Each row of a before or after table is a point. The points were changed in one or more steps. Then noise was added and the rows were shuffled. The steps act on columns, c1 being the first. What was done? A step turns or swaps two columns, mirrors them in a line or flattens them onto one, adds a multiple of one to another, or multiplies or shifts one. Angles are multiples of 10 degrees, from the lower column toward the higher: turns from -170 to 170, lines from 10 to 170 but not 90. Use the fewest steps. Two steps may share a column if one is a turn and the other turns, adds or multiplies; they go together, in the order done. Otherwise the lowest column goes first.

Before (8 x 2)
[[-15 -42]
 [ 47 -47]
 [  6 -15]
 [-40   1]
 [ -9  10]
 [ 19  10]
 [ 30   1]
 [ 19 -60]]
After (8 x 2)
[[-28 -39]
 [ 38 -44]
 [ 26   4]
 [  1 -60]
 [  1 -12]
 [ -6  10]
 [ 24   9]
 [-39  -1]]
Steps: add 0.3 times c2 to c1

Before (13 x 3)
[[ -3 -10   2]
 [ 23 -37  25]
 [  6 -52 -35]
 [ 33  12 -23]
 [ -3  16 -12]
 [ 54  22  33]
 [ 18  40 -10]
 [ 60 -43  42]
 [ 11 -12 -14]
 [  9   9 -24]
 [-17 -17 -29]
 [ 34  -6  14]
 [  5 -14   4]]
After (13 x 3)
[[ -8  -5 -34]
 [  8  45  -5]
 [ 13 -24  -9]
 [  5   1 -18]
 [ -1 -20   1]
 [  7 -36  18]
 [  2  18 -60]
 [ 24  60   5]
 [  2  12  -7]
 [ 13  14   7]
 [  0   9  -5]
 [ 23   5  40]
 [  2 -22 -12]]
Steps: multiply c1 by 0.4; mirror c2 and c3 in the line at 70 degrees

Before (12 x 4)
[[  4  18 -20   0]
 [-10  -5  -1 -13]
 [ 14  12  -7   1]
 [-16  -6  -5  -8]
 [ -2   5 -10 -15]
 [  6  -6  -1   1]
 [  5  -5  -9  16]
 [-12  -1  -2 -10]
 [  2  -8  13  18]
 [-12 -13  -5 -15]
 [ 17  12 -16   2]
 [ -8   8  -1 -14]]
After (12 x 4)
[[ -3 -16 -27  15]
 [ -6 -22  37  17]
 [  4 -17  -3   2]
 [ -9 -39 -15 -16]
 [  2  54 -61   0]
 [ -1  24  -4 -11]
 [  4  16 -30 -15]
 [ 14  36 -22   2]
 [-12 -21 -15  -9]
 [ 17  37 -47   3]
 [ -7  -3  -5 -11]
 [ -4 -19  -3 -15]]
Steps: add -0.5 times c4 to c1; multiply c2 by 3; multiply c3 by 3

Before (14 x 8)
[[-18  14   1  15   8 -13  -8 -11]
 [-13  10 -17  -1 -28 -20 -14  19]
 [ -2   7   1  10 -15 -25   0  -2]
 [-15  14 -17  18 -13 -13   6  10]
 [-18 -11 -20 -11  14  12  18  11]
 [ 11   6  -2 -11  10 -20  19  11]
 [ 20  -6  18  -9   5 -16 -17  16]
 [ 12  -2 -18   4 -20 -10  19 -24]
 [ 16   0  15   8 -10 -23  -8  -9]
 [ 13  22 -15   6 -29  -7  -4   9]
 [ -4  15  -7 -12  -1   8  14 -19]
 [-15  -8  13   4  -8   1   9   6]
 [-20   6 -13   9   5 -16   6 -18]
 [ 21  26  -6 -11   5  14   3 -22]]
After (14 x 8)
[[-18  -3   8   4  11   0  24  17]
 [ -5 -29 -23 -12   1 -17 -36  46]
 [ 18 -17 -13  -2   7 -11  48 -62]
 [-17   3  -9   5 -14 -18 -19 -29]
 [ 17 -34 -10   3 -11  -9  -8  22]
 [  0 -17   1  -4   1 -27   1  -6]
 [ 22  -2   2  -4 -24  17   7 -53]
 [ -9  17 -23  -6   4  16  45  26]
 [ 12 -10  19  -7   2 -25 -20 -22]
 [ 12   8  21 -16   5 -10 -42  38]
 [ -9 -19 -20  10  -7 -19  15  25]
 [-11   2 -20   0 -10 -19  14 -44]
 [ -2  -5  -9  -6 -14  13  36 -47]
 [ 13   6   2 -18  -9 -12  50  27]]
Steps: turn c1 and c3 by 20 degrees; turn c2 and c5 by -110 degrees; turn c4 and c6 by -30 degrees; multiply c7 by 2.5; multiply c8 by 2.5

Before (11 x 9)
[[-15 -25   8  25   0  23 -14   7   9]
 [ -2 -22  51  14 -22  -6   1  27  -9]
 [-22  22  -6  -1 -11 -19  27 -23  28]
 [ -2  24  -3  27   0 -40  -8  17 -20]
 [  9  54  43 -13   9   2 -24  44 -30]
 [  7  16 -15  -1 -21  -8 -12  22 -17]
 [ -6 -23 -10 -10  -8   1  34   8   2]
 [-34  12  14 -15  21   6  24   0   6]
 [-60   6   5 -14  17 -12 -19  25   3]
 [-15 -59  34  -8   9 -13 -19 -22  -9]
 [ -9  16  30 -10  18   0  17  24  40]]
After (11 x 9)
[[  0  -3  24  30   6 -42   5  17 -23]
 [  9  33 -59  -7  12 -10  22 -20  -7]
 [-20  42  53 -12  16   0  22  44 -30]
 [  5  48 -24  14 -20  -7   0  30  -9]
 [ 11  11 -24  24   0  21  22   5   7]
 [ 18  28  15  -8   7   0 -11  27  38]
 [ 49   5   9 -17  15 -13  37  23   4]
 [ 28  -6  22   1 -19 -22 -18 -22  29]
 [-11 -16  14  -2 -18  -6  11  23 -17]
 [ 17 -11 -23 -10  -8   2 -30   7   3]
 [ 40  13  12 -16  16   6 -10   0   7]]
Steps: turn c1 and c7 by -160 degrees; swap c2 and c3; add -0.3 times c9 to c5

Before (8 x 11)
[[-11  19 -15 -11 -40   3  11   9 -12  40   6]
 [  4  44  -4 -23  14  14 -19 -26 -57  48  24]
 [ 11  -4 -34  16 -15 -14  21  -6 -25  -6  17]
 [-42   7   4 -11  48   8 -27 -15  -9  -7   0]
 [  7  37 -32  29   1 -31  -7  -1   7  -7  12]
 [-11 -21  25 -29 -40  17   6 -15  19  -9 -27]
 [ -6 -34  14  15  39   0 -46  -3   8  47 -14]
 [ 11 -13  10  16  33  43 -35  -1  19  55  16]]
After (8 x 11)
[[  9  38   3  -8  29   2  -1  45  11 -28   7]
 [ 10  -7 -36  17  -1  17  14 -11 -31  19 -15]
 [ 28  56 -10 -23  -6  22 -48  -1 -47 -10  12]
 [  6  26 -33  28 -28  14   6  -9   9  -6 -27]
 [  4  -7  16  15  52 -15 -52   0  22 -39   2]
 [ 11 -45  23 -25 -22 -26   9  15   1   5  16]
 [-11  -6 -14 -11 -41   8 -39  10 -24  19   6]
 [  2   6  10  15  27  15 -59  -8  29 -25  43]]
Steps: mirror c1 and c8 in the line at 140 degrees; turn c5 and c9 by 20 degrees; turn c2 and c5 by -40 degrees; swap c6 and c11; turn c7 and c10 by 80 degrees

Before (14 x 14)
[[  9  -1  -1  15   2 -19 -10  16  -4  -4 -11  16 -20  20]
 [-15 -14  19  -1  -1   3 -13  -6 -23 -13  -6  -7  -3 -35]
 [ -7  15  -6  13   4 -16 -34  21 -23   5  11 -16 -27   7]
 [  6 -14  -2  19  31  -7 -26  14  17   4  23 -10 -23  28]
 [ -6  -4   5  -1   4  -9  22  14 -12   2 -15 -38  -5 -31]
 [-15  18  19  -9 -13  -6   0  11   7  -6   3 -12  16 -29]
 [-20   1   6 -14  -5  19  14  22 -36 -11  -7  -8  45 -24]
 [ -3  -7   5   3 -32   5   7  -6 -24  15  13  -9  18 -20]
 [ 18  16  -9  25  30 -26 -18  -9  -7 -15  19  -6 -20  22]
 [  9   1  -2  -5  -2  -5 -26  -2  -5 -16  -3 -23 -12  31]
 [ 15  16   5   7  14  13  -6   6  -2  -3  17  -5 -45  11]
 [ -8   1  42 -25   3 -11  14   6 -28  18  -1 -18   8 -26]
 [-32  -7  -3 -30 -14  -6  19  -2 -21  -2  13  -2   5 -20]
 [-16  21  -9  21  36   6 -19  -8   8  13 -30 -10  -3  28]]
After (14 x 14)
[[ -6   9  -7   3 -25   2   9  -9   8 -50  11  -6  25 -12]
 [-30   8  -1 -32  -6  -6  21   1  22   0  13   1  20   1]
 [  9  -4   2  14  -4  -7 -12  23  11  11 -13  15 -25  14]
 [  9  12   2  -4  -2  -4 -26   3  22  42  -3 -20 -33   4]
 [ -8  -2  11  12  11  -3 -35  29  15 -21  12 -22 -13  24]
 [ 17  -8  13  23  38 -20 -19   5  22  39  19 -10 -26  14]
 [-23   1  -8 -15  -7  21  15   7  46  18  -7  -9  31 -42]
 [  8  15  -1  20  40   1 -24  19 -21  -5  23  -3 -34  18]
 [ -7   0 -39 -25   5  -5  13  10   7 -61  -1 -23  28  -4]
 [ 14 -10   0   8  22  10  -5  -1   6   9  17 -14 -19  43]
 [-17  -8  16  18  21   0 -19 -10 -21 -36 -28 -17 -27  -5]
 [ -7  22  -5  -2  -3  -2  21  16   8 -11 -16 -31  30  12]
 [-15 -16 -11 -12  -9   1   1  12  -1  18   4 -21  32 -10]
 [-14  10 -21  -2  -5   2 -10  -7  35  27  -6  -5  33   8]]
Steps: turn c2 and c3 by 160 degrees; turn c2 and c12 by 30 degrees; add 0.5 times c11 to c5; turn c6 and c8 by -30 degrees; multiply c6 by 0.7; multiply c10 by 3; turn c9 and c10 by 160 degrees; mirror c13 and c14 in the line at 140 degrees
